Each point is reached from the start by the listed moves, each made once or not at all, plus a little noise. Say if it took an odd or an even number of moves. Then give how often each move was made.
In the rows, 128 means zero.

Moves:
(1): [164 120 143 120]
(2): [122 127 170 129]
Start: [117 103 132 152]
Points:
[111 101 174 153] -> odd (0, 1)
[152  93 147 143] -> odd (1, 0)
[147  93 189 145] -> even (1, 1)

Moves:
(1): [132 101  84 126 148  93]
(2): [130 140 123 154 113 123]
(3): [133 118 146 130 116 108]
(4): [121 114 136 145 133 144]
Start: [126 111 121 136 146 113]
Points:
[128  61 102 153 159  75] -> odd (1, 0, 1, 1)
[127 110 122 136 146 113] -> even (0, 0, 0, 0)
[132  97  72 160 151  72] -> even (1, 1, 0, 0)
[135  74  95 135 154  59] -> even (1, 0, 1, 0)

Moves:
(1): [146 117 123 125 147 191]
(2): [136 146 120 138 111 141]
(3): [166 131  96 108 137 115]
(4): [162  98 170 118 147 140]
(5): [162 153 121 143 161 124]
(6): [118 154 138 115 119 140]
Start: [113 122 105 114 115 125]
Points:
[182 160 144 115 143 159] -> even (0, 1, 0, 1, 1, 1)
[115 143  95 127  97 135] -> odd (0, 1, 0, 0, 0, 0)
[206 141  62 100 175 170] -> odd (1, 0, 1, 0, 1, 0)
[141 173 105 114 140 129] -> even (0, 0, 0, 0, 1, 1)

Moves:
(1): [122 122 125 133 130 131 135 125 154]
(2): [148 117 123 133 112 126  95 105 127]
(3): [136 135 144 131 126 109 161 128 142]
(4): [125 161  83 126 129 152 151 135 128]
(5): [134 123 109 104 130 149 147 128 126]
(6): [133 140 158 120  92 136 135 174 151]
(7): [110 119 111 137 114 129 136 103 129]
(8): [131 134 116 101 113  92 135 150 136]
(9): [124 149 138 106 132 146 121 108 155]
Start: [132 115 131 114 148 116 131 149 121]
Points:
[107 165 105  97 106 168 168 153 198] -> odd (1, 0, 0, 1, 0, 1, 1, 0, 1)
[137 165  91  75 153 165 208 131 188] -> odd (1, 0, 1, 1, 1, 0, 0, 0, 1)
[135 114 131 114 148 114 130 150 123] -> even (0, 0, 0, 0, 0, 0, 0, 0, 0)
[137 112 101  85 126 151 115  81 149] -> even (0, 1, 0, 0, 1, 0, 1, 0, 1)
[119 163  94  94 154 159 155 133 173] -> odd (1, 0, 0, 1, 0, 0, 0, 0, 1)
[127 153  81  71  86 121 233 196 194] -> odd (1, 0, 1, 1, 1, 1, 1, 1, 0)

Moves:
(1): [122 120 102 123 131 148 110 126 131 126 125 143 155 172]
(2): [129 141 132 127 149 128 126 176 136 108 112 118 134 155]
(3): [166 108 120 151 137 145 128 165 140 155 118 138 128  88]
(4): [ 87 124 123 115 118 138 106 109 133 165 171 126 137 141]
(5): [142 128 104 126 138 132 129 169 142 119 133 109 130  99]
(6): [127 115 116 119 130 143 121 145 122 138 153 149 137 147]
(7): [155 105  89 179 133 144 169 154 116 161 123 139 132  92]
(8): [125 127 121 121 120 138 132 143 132 130 119 137 127 121]
(9): [130 139 166 131 114 113 129 143 143  90 119 100 129 102]
(10): [125 166 124 101 102 154 114  79 120 149 159 112 127 129]
(11): [127  97 149 139  92  91 128  90  95 143 107 104 117 112]
Start: [137 124 165 113 127 134 137 109 123 162 126 111 110 126]
Points:
[169  98 121 136  73 163 139 116  97 194 149  70 142  86] -> odd (1, 0, 0, 0, 1, 1, 1, 0, 1, 1, 1)
[197  53 152 198  94 133 163 147 110 198  75  95 131  54] -> odd (1, 0, 1, 0, 0, 0, 1, 0, 1, 0, 1)
[167  97 157 105  69 169 117  87  88 237 140 111 105  84] -> odd (0, 0, 1, 0, 0, 1, 0, 1, 0, 1, 1)

Moves:
(1): [125 129 123 131 138 149 127 134 139 131 119 117 122 134 124 129]
(2): [142 140 124 123 138 136 130 143 112 130 139 124 133 126 112 120]
(3): [151 112 136 139 140 146 133 123 122 139 148 118 121 115 143 127]
(4): [115 139 126 123 123 137 120 141 135 142 118 120 133 133 116 108]
(5): [125 135  98 121 139 136 132 134 153 141 102 150 132 126 134 119]
(6): [125 129 117 131 139 131 137 112 113 124 129 143 108 128 121 128]
(7): [136 122 131 142 119 126 125 141 125 121 131 136 131 127 133 122]
(8): [126 119 123 144 110 101 123 121 134 137 124 170 136 154 120 140]
(9): [117 126 142 112 122 130 113 133 126 121 117 121 140 139 139 127]
(10): [138 111 127 147 138 132 130  86 112 115 134  99 131 125 145 136]
(11): [116 123 115 106 145 148 150 147 122 123 150 106 126 119 123 109]
(12): [129 135 127 130 121 136 123 137 127 129 137 124 130 133 141 129]
(13): [122 113 110 126 140 114 122 116 101 114 151 138 113 109 109 153]
(14): [129 127 137 163 143 116 134 103 127 120 138 158 132 126 145 146]
Start: [145 111 123 120 128 151 110 129 130 118 106 146 112 145 139 148]
Points:
[148 108 111 101 167 230 121 180 103 124 135 106 103 142 127  92] -> even (1, 1, 1, 1, 0, 1, 1, 0, 1, 0, 1, 0, 0, 0)
[151  72  94 123 143 156 119 132  98 121 177 162  98 134 135 165] -> odd (0, 0, 1, 0, 0, 0, 0, 1, 0, 0, 1, 1, 1, 0)
[184  66 134 177 171 155  98  80  59  81 168 143 118 118 168 182] -> odd (0, 1, 1, 0, 0, 0, 1, 0, 1, 1, 0, 0, 1, 1)
[167  78  69 146 175 177 118  68  89 112 139 151  80 113 163 174] -> even (0, 0, 1, 0, 1, 1, 0, 0, 0, 1, 0, 1, 1, 0)
[162 103 105 158 183 163 117  98  73 119 160 181  83 113 116 162] -> even (0, 1, 1, 1, 0, 1, 0, 0, 0, 0, 0, 0, 1, 1)
[125 109 109 150 164 181  99  91 156 118  66 140 136 161 174 144] -> even (1, 0, 0, 1, 1, 0, 0, 0, 1, 1, 0, 0, 0, 1)
[172  82 129 175 137 132  85 122  79 103 168 212 124 151 156 189] -> even (0, 1, 1, 0, 0, 0, 1, 1, 1, 0, 0, 1, 1, 1)
[129 107  99 150 140 125 109  90 144 122  76 249 121 179 158 167] -> odd (0, 0, 0, 0, 1, 1, 0, 1, 1, 0, 0, 0, 0, 1)

Moves:
(1): [122 120 127 107 108 127 142 129 144 112 135 121 127 146 134 147 102 137
 142 110 132 142]
(2): [117 124 150 126 135 138 122 128 116 137 107 123 127 150 123 125 128 127
 136 131 119 125]
(3): [118  95 117 136 106 115 131 120 133  94 122 102 129 110 125 162 152 151
 180 100 144 128]
(4): [141 115 121 125 123 125 122 129 126 117 136 140 146 129 149 120 140 121
 131 111 165 121]
(5): [122 113 128 126 139 135 142 136 143 128 116 125 121 133 113 145 115 148
 130 138 135 136]
(6): [137 100 111 150 110 127 143 125 155  94 117  98 148 136 123 109 136 139
 148 162 130 117]
(7): [131 103 125 134 115 122 152 132 128 132 147 121 133 101 130 121 113 134
 128 129 154 115]
(8): [130 119 134 120 121 129 129 130 124 134 129 127 122 149 130 126 128 131
 123 119 116 132]
(9): [116  95 132 128 102 132 108 130 129 122 145 133 131 135 128 119 116 111
 132 146 136 137]
(10): [131 131 138 126 141 138 131 118 119 125 139 145 141 131 144 120 141  99
 124 124 131 117]
(11): [124 146 129 143 133 117 103 138 140 103 133 144 150 122 129 125 153  99
 124 117 123 123]
(12): [140 125 137 125  98 122 123 153 114 148 116 124 124 130 124 147 125 125
 141 141 126 110]
(13): [124 123 117 104 116 139 127 127 145 134 133 115 155 141 148 122 116 118
 102 137 112 111]
(14): [123 119 115 135 145 138 144 125 121 136 119 123 130 124 120 134 118 124
 135 119 135 122]
(15): [147 147 128 126 135 113 136 136 126 147 111 106 127 131 125 154 134 138
 125 117 140 133]
(16): [157 131 130 139 148 133 110 122 123 125 141  96 134 123 119 124 148 128
 158 118 150 105]
(17): [110 122 122 112 141 111 123 145 121 122 115 124 102 115 111 110 136 134
 132 137 121 136]
(18): [112 132 118 140 144 124 115 123 125 106 129 111 114 122 128 151 117 124
 138 125 137 109]
(19): [128 132 120 137 119 139 129 126 126 129 122 119 126 121 120 115 138 132
 115 134 127 131]
(20): [133 136 125 110 119 133  98 119 147 166  98 103  90 119 105 145 112 122
  97 104 132 124]
Start: [110 145 105 139 136 131 120 115 126 124 133 136 113 140 125 128 118 135
 130 126 114 124]
Points:
[116  61  78 141  75  95 147 171 146  71 126 106 146 140 123 116 118 127
 183 120 165  89] -> odd (1, 0, 0, 1, 0, 1, 1, 1, 0, 0, 1, 1, 0, 1, 0, 0, 1, 0, 0, 0)
[122  99 114 140 131  97 127 154 100  98 109  59 124 113 100 191 164 124
 249  57 178  72] -> odd (1, 1, 1, 0, 0, 0, 1, 0, 0, 1, 1, 1, 0, 1, 1, 1, 1, 0, 0, 0)
[123 123  94 110 112 153  96 101 136 103 165  57 139 187 152 155 106 103
 137 101 143  87] -> odd (1, 0, 0, 0, 0, 0, 0, 1, 1, 1, 0, 0, 1, 0, 1, 1, 0, 1, 1, 0)

Moves:
(1): [126 113 126 146 129 134 128 119 133 124 127 116 120 123 137 120 122 121
 123 131 137 130 126 125 125 119]
(2): [110 115 137 104 118 148 144 130 102 113 130 114 140 153 138 126 123 149
 144 126 116 126 113 140 144 119]
(3): [116 133 122 120 124 119 124 127 136 129 131 127 130 127 143 120 142 120
 115 139 124 121 134 133 129 128]
(4): [125 121 137 129 124 135 129 118 140 122 130 149 134 113 125 129 119 129
 117 143 125 130 128 127 114 129]
(5): [134 111 124 121 143 140 127 131 120 137 129 117 129 137 123 139 146 141
 109 143 116 123 137 133 134 128]
(6): [138 127 112 119 114 144 133 133 122 120 131 132 127 111 145 116 130 134
 128 142 138 125 134 140 129 138]
(7): [132 128 127 117 144 125 131 139 139 100 133 125 120 119 123 106 111 152
 126 133 113 128 136 122 136 131]
(8): [132 116 120 120 127 129 138 129 152 124 127 119 126 110 130 144 135 149
 138 148 125 124 116 121 116 164]
(9): [131 116 142 143 113 136 127 138 123 126 138 139 138 114 138 139 119 140
 115 126 123 131 119 133 138 135]
(10): [138 139 118 136 116 105 101 120 143 128 143 141 123 116 117 134 145 134
 136 133 124 124 132 160 107 111]
(11): [129 132 127 117 114 140 125 129 123 130 123 132 129 146 124 141 104 120
 116 138 120 128 135 117 120 135]
(12): [125 129 141 139 127 127 125 134 133 133 128 123 142 135 129 132 129 123
 131 128 141 121 139 129 118 130]
(13): [123 109 123  97 120 123 113 117 128 120 117 139 157 124 122 137 132 110
 139 116 144 132 127 133 127 136]
(14): [128 128 133 112 146 157 135 123 134 105 145 127 130 135 121 140 124 115
 132 119 109 113 118 120 129 134]
(15): [122 136 146 129 112 125 117 138 127 136 108 127 125 113 113 116 147 121
 136 128 113 135 136 129 120 126]
(16): [125 130 124 119 121 127 123 128 131 134 144 119 136 126 127 126 121 125
 122 137 125 140 128 137 120 133]
(17): [125 126 124 131 126 140 126 119 137 131 129 130 140 141 124 121 126 136
 131 120 126 110 133 131 140 135]
(18): [124 119 137 103 135 122 145 137 128 144 127 109 142 142 115 125 105 108
 129 124 135 108 119 139 134 117]
(19): [130 144 133 128 130 141 103 138 142 128 123 127 125 144 133 132 120 136
 126 122 135 123 114 126 113 133]
(20): [130 145 126 132 121 114 107 111 129 116 136 127 138  92 118 118 121 135
 106 141 127 120 132 117 137 126]
(21): [130 136 129 136 130 130 136 131 120 118 115 121 143 133 123 139 111 126
 111 126 121 136 112 129 133 129]
(22): [139 124 144 139 133 121 129 133 127 122 131 126 133 122 139 118 127 119
 137 152 111 131 118 132 129 133]
(23): [124 124 130 126 132 133 129 128 137 118 128 128 132 127 122 137 144 130
 125 140 134 139 124 138 139 141]
(24): [146 134 141 120 135 137 133 109 138 126 128 129 135 124 144 129 127 131
 131 126 121 130 125 127 136 132]
Start: [114 128 135 151 137 151 115 122 135 153 143 144 130 144 135 122 130 117
 123 150 143 112 142 143 124 132]
Points:
[130  90 175  73 148 215 112 126 208  82 165 108 152 113 158 105 149 158
 128 249  72  72 103 206 110 165] -> even (1, 1, 1, 1, 1, 1, 1, 1, 0, 1, 0, 0, 0, 1, 1, 0, 0, 1, 1, 0, 0, 1, 1, 1)
[130 148 151 126 134 167  90  72 187 113 184 111 195 134 126 129  87  72
  74 212  95  74 113 184 139 141] -> odd (1, 0, 1, 0, 0, 0, 0, 0, 0, 1, 1, 0, 0, 1, 0, 1, 1, 1, 0, 1, 1, 1, 1, 1)
[121 125 151 122 141 177  80 116 205 112 178 141 182  98 108 182 125 144
  45 217 104  67  90 182 114 169] -> even (0, 0, 1, 1, 1, 0, 0, 1, 1, 1, 0, 0, 0, 1, 0, 0, 0, 1, 1, 1, 1, 0, 1, 0)
[102 101 152 116 104 178  98 112 191 142 154 126 165 174 155 124  91 131
 130 217 115  57 100 186  88 148] -> odd (1, 1, 1, 1, 0, 0, 0, 1, 0, 1, 1, 0, 0, 0, 0, 0, 1, 1, 1, 0, 0, 1, 0, 0)
[121  92 164 110 124 234  83 129 217  74 128 151 178 116 130 118 110 121
 135 216 121  88 132 141  86 223] -> even (1, 0, 0, 1, 0, 1, 1, 1, 0, 0, 1, 1, 1, 1, 1, 0, 1, 0, 1, 0, 0, 1, 1, 0)
[101 114 178 138 103 164  54 123 173  99 136 138 204 142 123  93 100 136
 139 182 112 112 118 200  85 132] -> odd (1, 1, 0, 1, 0, 0, 1, 0, 0, 1, 0, 1, 1, 0, 1, 1, 1, 0, 1, 0, 1, 1, 0, 0)
[132 118 151 133 139 195  88 119 181 112 125 103 150 149 135 120 138 205
 128 177  82  92 114 179 119 149] -> odd (1, 1, 0, 0, 1, 0, 1, 1, 0, 1, 0, 0, 0, 0, 1, 0, 1, 0, 1, 0, 1, 0, 0, 1)
[120 141 161 110 137 173  81 106 137 135 171 106 175 146 176 105 134 147
  90 212  96 103 118 161 142 142] -> even (0, 1, 1, 0, 1, 0, 0, 0, 0, 0, 0, 0, 0, 0, 0, 1, 0, 0, 1, 1, 0, 1, 0, 1)
[122 109 125  78 133 221 100 102 198  70 141 134 198 113 112 126  28 126
  80 188 134  53 109 128 115 194] -> odd (1, 0, 0, 1, 0, 1, 1, 1, 0, 0, 1, 0, 1, 1, 0, 0, 1, 1, 1, 1, 1, 0, 0, 0)
[137 150 105  95 124 162  49 107 211  65 182 140 193  79 137 107 114 144
 103 212 100  75 111 180 105 199] -> odd (0, 0, 1, 0, 0, 1, 1, 1, 0, 1, 0, 0, 1, 1, 0, 1, 1, 0, 1, 1, 1, 1, 0, 0)
